Each row of a before or after table is a point. One or more steps were done to the points. Then noise was added and the rows were shuffled. The steps act on how far a point lies along the listed directions, d1 being the first. What was done? A step turns or swaps two directions, mirrors them in a line or flattens them onto one, adds a multiple of one to another, or multiplies one. Angles are multiples of 10 degrees, from the lower direction toward the higher: turns from -170 to 170, lines from 10 to 170 but not 90. Use the fewest steps. Two steps may share a direction if one is a turn and the other turns, adds or multiplies; they go together, in the order done. Otherwise the lowest direction goes first.
In the rows, 128 means zero.

Directions:
(1): [154 160 147]
(2): [163  99 128]
Before:
[[160 183 147]
 [157 128 142]
 [146 174 146]
 [222 156 174]
 [153 119 124]
 [111 131 127]
 [115 133 121]
 [124 126 134]
 [148 122 138]
 [113 122 128]
 [135 106 115]]
After:
[[190 106 126]
 [124 109 110]
 [126 106 124]
 [127 146 128]
 [128 146 134]
 [124 127 135]
 [106 123 111]
 [120 140 136]
 [182  35 119]
 [180 118 132]
 [139  96 125]]
Steps: turn d1 and d2 by 80 degrees

Directions:
(1): [123 176 106  94 139 136]
(2): [127 122 144 120 121 189]
(3): [116 147 108 155  78 133]
(4): [188 146 131 143 128 132]
Before (13 x 6):
[[126 122 141 141 128 135]
 [164 153 108 126 121 172]
 [106 123 126 105 160 113]
 [158 159 135 129 125 150]
 [101  91 156 114 153 152]
 [112 173 116  78 122 131]
 [129 116 151 138 115 181]
 [ 99 114 122 121 123 117]
 [110 122 135 106 139 144]
 [189 127 126 149 114 145]
 [249 151 122 175 120 144]
 [ 98 106 156 106 142 172]
 [ 94 114 131 132 111 124]]
After, 13 rows:
[[132 145 134 130 142 130]
 [103  76 155 142 107 110]
 [ 89 103 119 103 161 120]
 [140 110 150 133 134 143]
 [143 131 141 102 175 134]
 [154 123 127 141 117 124]
 [164 123 156 129 146 174]
 [163 106 168 121 161 151]
 [ 96 147  99  80 147 125]
 [165 131 132 138 124 109]
 [ 36 165  78  54 149 124]
 [135 111 137 157 105 154]
 [ 91 125 139 105 146 120]]
Steps: turn d1 and d4 by -140 degrees; mirror d2 and d3 in the line at 140 degrees

Directions:
(1): [150  82 124  86 136 154 158 113 158 108 133]
(2): [ 98  99 110 101  93 129  86 129 121 124  87]
(3): [111 126 140 137 100 152 125  73 140 173 151]
(4): [132 113 167 163 134 109 138  92 135 105  80]
(5): [103 137 121 141 101 164 185 149 110 129 103]
Before:
[[136 108 124 100 140 108 127 125 144 103  92]
 [152 117 130 109 143 123 127 132 148  81 121]
 [108 133 122 124 108 153  87 113 134 189 174]
 [ 92 148  98 132  79 153  99 111 115 175 141]
 [173  94 153 146 123 122 151 117 140 109 117]
 [132  92 129 108 136 103 112 142 123 110 108]
 [102 135 117 123 106 132  61  92 133 186 174]
 [145 109 147 135 163  75 111 117 143  98 102]
 [ 83 131 107 115  83 135  69 111 130 180 175]
 [144 116 147 132 140 119 127  93 148 101  81]
 [103 167 109 157 105 134  76 121 102 169 143]
 [113  85 144 123 124 107 107  95 141  93  90]]
After:
[[136 158 152 191 149  95  93 106 113 125 110]
 [140 128 185 191 157  79 132  89 146  99 116]
 [135 122 110  94 119 158 130 123 151 119 160]
 [140 113 176 175 154 101 117 100 140 112  90]
 [142 155 158 195 145 101 141 104 123 113  98]
 [147 133 112 108 167 123 151 159 134 103 176]
 [138 121  94  84 150 114 104 149 142 137 173]
 [154  98 104 100 104 137 131 169 124 118 135]
 [153 121 176 174 174  80 105  93 144  96 106]
 [141 134 107  95 143 136 151 132 145 140 159]
 [152 140  96  88 148 136 133 162 134 113 143]
 [142 118 128 112 142 130 143 129 132 149 175]]
Steps: turn d1 and d5 by 20 degrees; multiply d2 by -1; turn d3 and d4 by 130 degrees

Directions:
(1): [109 121 157 137 104 154 158  96 140 177 166 101 119 110]
(2): [136 142  90 132 113 120  80 139 104 152 138  79 150  95]
(3): [132  99 125 127 167 142 119 172 128 174 154 128 140 174]
(4): [119 134 138 168 120 121 125 144 122 170  63 124  91 132]
(5): [143  98 178  78 131 127 108 114 104 145  95 129 154 113]
Before, 14 rows:
[[136 146 104 133 142 121 123 127 137  96 148 137 124 164]
 [128 149  60 182 150 113  92 199 130 142 153 103 111 137]
 [124 133 104 148 102 126 140 136 130 131 126 113 115 121]
 [137 115 139 103 153 125 143 118 135  83 120 132 142 134]
 [111 172  39 164 102 122 101 137 130 114 176  90 127 114]
 [138 113 137  86 132 104 101 119 112 112 118 144 147 133]
 [122 130 136  95 127 131 130 122 136 121 152 124 134 110]
 [126 103 122 162 159 143 142 150 127 160 145 115 114 177]
 [147 115 141 103 130 152 135  88 139 120 184 125 143 107]
 [121 137  92 151 121 132 110 143 130 140 147 101 132 117]
 [114  97 168 157 142 140 162 146 147 208 129 135 102 157]
 [137 105 130 102 122 139 132 134 126 161 179 110 159 119]
 [113 129 120 154 144 127 155 152 141 139 130 147 104 163]
 [128 114 134 141 159 145 152 146 150 143 119 147  92 165]]
After (14 x 14):
[[118 119 137 109 109 130 136  96 134 143 181 120 136 126]
 [120 148 120 166 127 131 144 121 144 134 142 127  93 160]
 [120 125 133 138 156 121 159 159 146 110 118 173 106 176]
 [111 111 156 129 137 146 185  99 159 117 136 130 114 136]
 [140  99 128 145 173 128 128 159 120 135 121 137 121 187]
 [132 104 147 120 177 143 164 144 159 105 118 182  96 191]
 [136 142  80 151 112 123  77 157 108 154 119  84 143 104]
 [137 133  96 134 109 110 117 153 116 120 107 118 128 118]
 [151  82 160 101 188 112 137 168 137 116  96 193 138 183]
 [135 113 173 135 121 142 125 100 129 168  98 126 104 108]
 [137 108 140 123 113 128 106 150 105 203 123  99 146 110]
 [116 181  29 189  86 105  48 161  96 176 107  48 124  89]
 [132 159  32 187 140 109  58 200 114 158 157  75 125 118]
 [110 134 155 114 115 138 131 128 129 155 129 118 116 107]]
Steps: turn d1 and d5 by 50 degrees; turn d1 and d4 by 120 degrees; multiply d2 by 2

Directions:
(1): [106 118 123 146 117 166  91 149 134 156 148 145 101 133 141 136 204 125
 122 163]
(2): [142 141 133 105 180 161 149 161  88 117 138 168 138 138  81 131 151 129
 156 105]
(3): [110 107 133 133 167  89 136 149 154  84 166 167 129  91 161 102 135 142
 109 131]
(4): [130 143 110  76 144 138  89 123 135  83 149  94 103 160 161 145 137 111
 120  90]
(5): [116 109 154  98 142 127 118 113 127 129 105 149 153 199 143 113 122 178
 113 163]
Before, 13 rows:
[[122 137 125 136  98 157 120 119 124 174  98  96 107 167 105 133 141 114
  137 157]
 [117 128 114 138 120 163 102 144 124 145 128 139 111 126 128 134 169 125
  134 140]
 [139 138 142  66 179 129 120 128 126  76 133 146 132 163 143 126 113 160
  118 103]
 [113 122 132 126 142 179 123 158  91 153 123 149 141 151 119 143 181 127
  145 158]
 [124 102 119  96 189 111 119 152 144  53 168 165 121 116 169 106 153 141
  112 125]
 [114 127 114 111 146 104 117 117 149  74 149 115 116 109 170 115 118 144
  108 107]
 [132 131 119 138 104 156 116 137 125 155 126 131 107 140 113 139 152 140
  144 136]
 [125 134 129 124 165 120 151 136 122 118 121 127 100 104 113 134 129 115
  137 124]
 [144 129 135 154 120 141 144 125 122 162 110 131 138 106 110 133 109 124
  125 131]
 [120 118 124 126 145 191  86 146  95 131 134 141  95 165 111 147 229 122
  141 136]
 [124 134 102 163 104 139 124 128 140 152 129 103  93  97 133 143 150  87
  129 130]
 [151 135 106 134 119 141 154 127 124 134 137 105 118 110  96 138 106 117
  138 100]
 [123 130 135 154 133 154 123 147 121 144 143 156 121 114 118 128 138 113
  141 129]]
After:
[[ 97 103 153  79 175 102 120 121 148  90 119 147 138 211 158  92 117 171
  106 160]
 [126 132 136 126 137 128 142 116 123 150  98 112 104 129 113 138 126 124
  134 143]
 [132 142 117 184 112 141 127 158 140 144 163 145  89  28 116 141 174  99
  135 125]
 [139 117 154 112 145 129 139 108 126 130 104 136 160 157 132 122  88 157
  112 131]
 [130 139 141 110 128 137 113 117 127 120 121 123 131 154 138 131  96 119
  132 108]
 [162 158  69 188  83 166 124 157 124 139 158  79  64   4  97 163 174  25
  163  86]
 [116 123 122  85 154 118 118 132 124  80 137 108 134 145 174 133 124 124
  119 117]
 [119 134 118  90 139 142  96 124 129 100 123 116 123 163 153 131 126 136
  121 108]
 [127 151  94 173  99 164 124 137 115 157 141 112  93  57 107 145 170  97
  147 118]
 [128  99 141 115 128 145 141 111 123 153 102 145 152 192 114 119 110 183
  116 168]
 [127 122 134  91 135 121 107 124 140 103 128 137 124 184 153 121 116 171
  119 126]
 [125 122 135  85 146 145 113 100 121 135  92 120 129 226 144 132 121 160
  116 145]
 [118 113 124  84 157 135  74 111 127  64 142 108  99 180 172 133 176 133
  112 108]]
Steps: swap d1 and d4; multiply d2 by 0; turn d3 and d5 by -120 degrees; multiply d5 by 2
